Each row of a before or after table is a point. One or more steps were done to the points. Then noise was added and the rows were shuffled. The steps act on how far a point lies along the listed directions, d1 being the first. Write out the steps. A step turns or swaps two directions, mirrors them in a line or flattens them onto one, adds a multiple of one to another, or multiplies one. Angles are multiples of 10 degrees, from the lower direction toward the higher: turns from -170 to 170, lines from 10 to 170 but not 90. Use the fewest steps. Two steps may share a direction if one is a turn and the other turns, adds or multiplies; they go together, in the order done. Otherwise the lowest direction goes first.
In the rows, 128 means zero.

Directions:
(1): [ 90 156 146]
(2): [156 140 168]
(3): [110  88 152]
Before:
[[175 129 182]
 [ 75 155 168]
 [151 121 163]
 [174 109 127]
 [ 70 165 171]
 [113  90  84]
 [114 166 146]
 [150 154 113]
 [139 138 128]
 [119 119 124]
 [101 150 127]
 [ 73 129 114]
 [119 140 142]]
After, 13 rows:
[[137 131 165]
 [169 121 116]
 [ 76 119 101]
 [181  78 119]
 [151 113 105]
 [137 144 131]
 [150 150 194]
 [148 120 130]
 [190  73 110]
 [139 164 121]
 [130  89  86]
 [121 123 125]
 [104 160 162]]
Steps: multiply d1 by -1

Directions:
(1): [132 122  84  79 157 143  96 147]
(2): [144 176 164 102 109 122 114 168]
(3): [196 128 103 135 133 114 163 140]
(4): [105 108 114  87  90  88 159 133]
(5): [126 166  91 148 113  87  94 105]
Before (9 x 8):
[[172 140 146 113 116 129 176 148]
 [157 120 133  99  89 109 183 135]
 [ 82 150 122 167 115 110  76  96]
 [189 108 108 151 131 116 179 120]
 [105 146 108 152 119 104  93  93]
 [120 126 101 109 133 120  96 105]
 [107 144  95 172 108  99  78  94]
 [102 147 129 139 137 143 106 105]
 [145 163  91 165 129  98  92 129]]
After (9 x 8):
[[117  71 107  82 170 187  96 154]
 [170 174 115 131 104  93 149 128]
 [157 145 101 104  84  83 154 122]
 [104 130 134 120 148 163 113 118]
 [188 121  78 143 137 104 157 117]
 [111  94 117  83 165 171 108 140]
 [151  98 117  97 175 176 122 181]
 [122  91 152 104 138 157 138 122]
 [ 89  97 121  84 169 178  81 148]]
Steps: multiply d5 by 1.3; turn d1 and d5 by -130 degrees

Directions:
(1): [106 114 124  96 116 133 124 202 158  95 154 164 151 126]
(2): [135 181  80 149 122 144 157 134 192 139  98 125 136 118]
(3): [137 141  79  93 112 104 137 141 113 173 180 112  95 153]
(4): [156 127 148 115  98  95 152 158 117 132  77 155  73 102]
(5): [101  81  94 117 111 150  84 144 128 162  74 104 129 135]
Before (13 x 14):
[[118 127 123 118 120 133 124 155 149 112 132 133 140 117]
 [132 114 103 105 124 107 119 126 109 158 139 112 104 141]
 [140 147 118 124 121 108 143 132 156 140 139 134 113 125]
 [150 125 130 132 133 121 125 104 112 128 153 124 110 129]
 [143 129 115 100 110  95 142 143  90 152 142 127  76 136]
 [150 150 136 138 118 119 138 128 121 131 103 132 105 112]
 [141 135 156 110 122  98 159 164 134  97 140 172 116 112]
 [134 118 134 126 127 122 136 118 115 130 117 126 110 126]
 [155 159 111 128 115 116 151 129 136 145 129 131 107 119]
 [145 129 149 127 136 111 142 112 116 104 149 138 120 128]
 [121 147 128 113 125 129 137 147 147 108 142 147 135 120]
 [122 118 134 102 127 121 131 127 111 133 145 124 120 142]
 [127 107 137 131 121 120 127 117 105 146 115 123  93 119]]
After, 13 rows:
[[131 133  94  94 123 118 123 139 111 155 211 117 126 154]
 [137 169 134 157 159 128 155  84 144 113 159 125 154 129]
 [134 146 147 130 138 123 134  95 112 121 143 126 123 124]
 [137 141  33  72 105  92 135 154 123 201 187 100  81 164]
 [114 132 127 134 137 148 109 135 136 110 150 127 161 131]
 [106 128  91 127 122 144 128 144 157 144 137 122 129 129]
 [140 147 127 131 132 122 151 131 154 100 140 144 135 123]
 [131 129 111 104 128 102 126 122 123 156 197 117 114 152]
 [134 130 148 143 135 126 125  96 115 125 120 112 125 116]
 [131 174   7  72 108 102 151 154 124 207 234  91  86 182]
 [119 126 110 124 130 139 133 135 146 125 131 126 135 131]
 [134 152  90  97 114 115 153 135 134 161 146 116 102 145]
 [145 136  94 108 115 120 135 154 146 132 161 139 108 130]]
Steps: mirror d1 and d5 in the line at 100 degrees; turn d2 and d4 by -160 degrees; multiply d3 by 3
